Each row is a point. Examples show where two turns around zero, p and q, send a point. Write where each new point lands after one turn and then the other. Backwards means that the second turn is done in reverse. Each puzzle has new turns, and all numbers are rounded.

Turn p:
0.008,-0.038 => 0.036,0.015
-0.025,0.043 => -0.038,-0.032
0.016,-0.005 => 0.002,0.017
Turn q:
-0.012,-0.007 => 0.002,-0.014
-0.015,-0.002 => -0.004,-0.015
-0.021,-0.044 => 0.033,-0.036
-0.004,0.032 => -0.031,0.008
0.052,0.021 => 0.000,0.056
Where do these land?
q, then p: 0.020,-0.016 => -0.016,0.020
q, then p: 0.017,-0.040 => -0.009,0.043
p, then q: -0.012,0.047 => 0.002,-0.048
p, then q: -0.029,0.030 => 0.022,-0.035
q, then p backwards: 0.004,-0.020 => -0.007,-0.019

Turn p:
0.040,0.001,0.036,-0.017 => -0.026,-0.021,0.025,-0.038
-0.003,0.017,0.007,0.007 => 0.015,0.004,0.002,-0.012
0.009,0.011,-0.027,-0.044 => -0.008,-0.039,-0.036,-0.001
-0.028,-0.021,0.037,0.013 => -0.017,0.048,0.009,-0.008
-0.019,-0.008,-0.052,0.040 => 0.036,0.008,-0.001,0.058
Turn q:
-0.011,0.001,-0.001,-0.032 => -0.005,-0.023,-0.011,-0.022
-0.028,0.037,-0.021,-0.027 => -0.024,-0.032,-0.041,0.003
0.044,-0.032,0.027,-0.041 => 0.052,-0.007,0.017,-0.049
0.021,0.001,0.019,0.038 => 0.015,0.041,0.008,0.017
-0.024,-0.024,0.009,0.041 => -0.030,0.030,0.032,0.010
-0.003,0.018,-0.033,0.020 => -0.008,-0.010,-0.006,0.040
Where do these land?
q, then p: 0.015,0.030,0.040,0.008 => 0.033,-0.038,-0.016,-0.004
q, then p: 0.000,-0.026,-0.025,0.034 => 0.006,0.034,0.030,-0.019
p, then q backwards: -0.017,-0.050,0.012,-0.040 => -0.059,0.025,0.004,0.020
p, then q: 0.015,0.005,0.022,0.028 => 0.013,0.019,-0.016,-0.027
q, then p: 0.032,0.046,-0.022,0.006 => 0.024,-0.023,0.032,0.039
q, then p backwards: -0.036,-0.033,-0.014,-0.005 => 0.039,-0.023,0.021,-0.009
q, then p: -0.009,0.028,-0.013,-0.032 => -0.013,-0.008,-0.012,0.041
